Each row of a before or after table is a point. One or more steps were done to the points. Then noise was added and the rows were shuffled. The steps act on how far a point lies along the listed directions, d1 being the first. Name the steps. A step turns or swaps two directions, mirrors them in a line or flattens them onto one, adds a multiple of one to another, or multiplies one. Angles are multiples of 10 degrees, from the lower direction toward the higher: turns from -170 to 170, lines from 10 to 170 but not 90. Use the fewest steps. Two steps may share a direction if one is a turn and the other turns, adds or multiplies; they go together, in the order done. Otherwise the lowest direction goes first.
In the rows, 128 means zero.

Directions:
(1): [165 100 140]
(2): [131 149 171]
(3): [158 160 110]
Before, 10 rows:
[[187  93  57]
 [131 134 149]
 [151 134  80]
 [136 104  90]
 [130 118 137]
 [161 120  97]
 [131 130 116]
 [139 101 107]
 [102 123 127]
 [ 59 109 149]]
After:
[[146 103 122]
 [126 117 129]
 [ 63 111 160]
 [122 132 130]
 [136 131 125]
 [167 122 110]
 [205  96  95]
 [165 136 109]
 [108 124 139]
 [149 108 119]]
Steps: flatten d1 and d2 onto the line at 150 degrees

Directions:
(1): [103 103 162 118 139  86  89 109 105]
(2): [151 156 142 113  73 100 147 124  97]
Before, 13 rows:
[[165 165 151 102  27  88 150 110  79]
 [144 135 123 140 138 146 134 148 145]
 [144 152 107 126 102 145 166 140 121]
 [119 122 107 163 184 178 128 135 163]
 [135 142  85 157 150 200 151 156 199]
 [151 139 132 129 123 138 142 129 129]
 [138 153 123 130 108 143 157 124 119]
 [150 128 113 136 184 166 156 137 142]
 [ 86  97 128 144 171 144  98 130 167]
 [116 126 159 102 111 103 129 111 115]
 [127 124 137 136 147 146 122 130 130]
 [101  96 129 138 168 129  88 114 128]
 [177 163  90 142  61 133 190 135 122]]
After, 13 rows:
[[ 87 103 166 121 131  86  84 113 122]
 [117 116 150 122 117  92  95 106  94]
 [ 94  98 152 149 184 122  83 111 128]
 [125 130  95 140 148 168 149 143 146]
 [127 118 135 141 155 136 115 142 141]
 [127 137 112 140 141 162 145 128 140]
 [142 127 128 132 143 146 133 130 140]
 [180 175  82 133  67 185 190 142 147]
 [ 80  89 132 150 199 152  78 131 185]
 [145 126  63 165 144 187 168 145 178]
 [135 149 142 106  93 124 160 123 123]
 [125 122 151 131 141 132 117 124 118]
 [124 101 141 132 200 133 118 120 124]]
Steps: turn d1 and d2 by 70 degrees

Directions:
(1): [151  84 120 135 146 111 147 135 135 116 136  67 174 158]
(2): [112 100  96 109  86 110  97 167 173 101 123 153 142 130]
(3): [114 152 116 134 133 109 131  61 136  80 147 152 167 133]
(4): [123 156 121 118  84 108 116 115 133 194 162 108 159 128]
(5): [111 105  97 113 130 138 132  99 109 162  57 144 152 145]
(6): [ 81 113 138 117 151 184  97 132 121 134 166 133 142 166]
Before (11 x 14):
[[120 122 127 121  99 120 108 210 174 101 151 118  98 112]
 [115 130 111 127 127 111 126  55 109 159 132  84 177 160]
 [181  74  75 129 102  79 135 153 146 129  53 113 121 122]
 [103 131 135 120 110 137  82 134 134 120 214 123 139 161]
 [ 83 172 151 138 115 158  91 140 144 144 227 163  92 151]
 [133 132 109 112  97 113  94 128 160 129 121 150 125 120]
 [146 129 130 137 132 113 157 125 150  83 150 161 125 107]
 [149 159  90 132  97  84 150  90 133 131 148 104 179 108]
 [146 153 113 127  71 101 130 120 142 142 101 152 116  95]
 [148 109 109 120 130  92 145 152 134 126 113 103 145 109]
 [152 166 146 141 106 111 132 152 133 127 146 134 103 104]]
After:
[[153 163 138 148 116  98 140 124 139  99 156 127 133 116]
 [110 115 139 120 116 144  84 157 130 126 203 112 126 163]
 [142 112 104 117 113 107 105 125 163 107 120 131 143 132]
 [100 165 118 118  81 104  99 154 180  94 176 146 123 105]
 [157 127 105 136  94  89 146 106 147 102 103 126 153 114]
 [124 111 127 121 124 140 119 130  98 203 104  77 116 145]
 [103 125 140 154 152 139 118 121 152  85 230 119 144 184]
 [164  90 134 141 152 121 168 162 147  79 134 132 116 117]
 [152 141  76 118  59  80 110 124 145 169  68 169  99  92]
 [166 122 105 130 107 110 151 165 121 161 116  84 128 102]
 [131 148 114 111 102  99 127 151 131 163 115 139 117  87]]
Steps: turn d1 and d3 by -120 degrees; add -1 times d1 to d4

Directions:
(1): [113 143 129 144 116 121 104 105 147 116 131 126 132  88 137 115 145  92
 217  98 132 158 175 143]
(2): [151 112 112 114 155 119 116 170 138  84 161 107 133 164 125  63 107 104
 103 125 130 174 165 130]
(3): [126  98  71  99 104 108 132 142 111 169 154 126 119 111 146 104 132 111
 136  89 179 131  72 147]
(4): [104 174 103  83  93 126 173 100 153 156 116 153 122 109 115 104 103 102
  87 127  93 143 159 140]
(5): [102 131 116 149 156  94 147 171 171 115  95 164 136 109 135 165  99 151
 129 133 144 190 103 141]
Before (9 x 24):
[[117 140 114  79  84 119 145 117 138 137 125 133 118 109 119 126 133 124
  134 115 135 129 145 123]
 [121 122 148 156 148 122 120 165 140 117 105 131 143 130 137 168 123 179
  119 147 126 126 102 119]
 [158 107  60  77 108 116 151 159 142 146 156 124 113 135 121  49 106  88
   71 121 145 135 139 135]
 [122 156 142 128 108 157 147 118 119 144 105 137 136 153 114 151 113 151
   55 154  99  76 107 104]
 [118 140 117 109 144 103 187 153 144 134  90 159 114 164 112 134  79 169
    7 170 101 138  98 124]
 [106 158 115 116 109 152 153  86 143 148 110 150 123 116 122 122 133 125
  134 126 118 119 146 128]
 [140  87 112 108 131 131 123 149  92 140 154 101 109 151 133 115 147 138
   93 123 162  99  68 125]
 [138 132 144 146 128 149 110  96 117 125 140 117 132 121 125 129 137 101
  143 122 120  97 143 132]
 [155  92 118  96 131 130 126 152  87 143 153  86 122 149 132 116 148 152
   74 132 172  70  73 126]]
After (9 x 24):
[[109  98 105 136 146  99 120 168 140 124 127 129 117 109 143 139 134 133
  154 109 180 172  77 146]
 [ 87 170 122 145 118  87 134 103 187 109  95 156 123  79 130 105 116  94
  196 104 110 201 199 157]
 [110 153 112 111 112 155 161  96 139 154 104 151 124 129 118 127 125 137
  104 136 118 114 133 124]
 [135 122 138 144 150 137 136 130 124 127 121 139 133 142 122 156 111 136
   87 140 123 106 102 129]
 [ 85 171 132 163 119 120 139 130 175 119  81 164 147  96 129 170 106 133
  148 128 117 163 134 130]
 [110 111 104 136 155  84 129 185 157 117 116 128 133  89 149 150 128 149
  154 112 194 172  86 155]
 [120 132 154 160 125 132  93 127 136 115 126 115 144 105 143 141 151 137
  189 121 122 120 151 124]
 [119 134 114  75  89 119 154 126 134 140 126 133 118 121 117 129 124 136
  107 124 134 119 128 119]
 [145 115  53  92 119  94 153 174 171 134 141 142 118 115 128  63  97  91
   98 116 154 176 140 145]]
Steps: turn d1 and d5 by -130 degrees
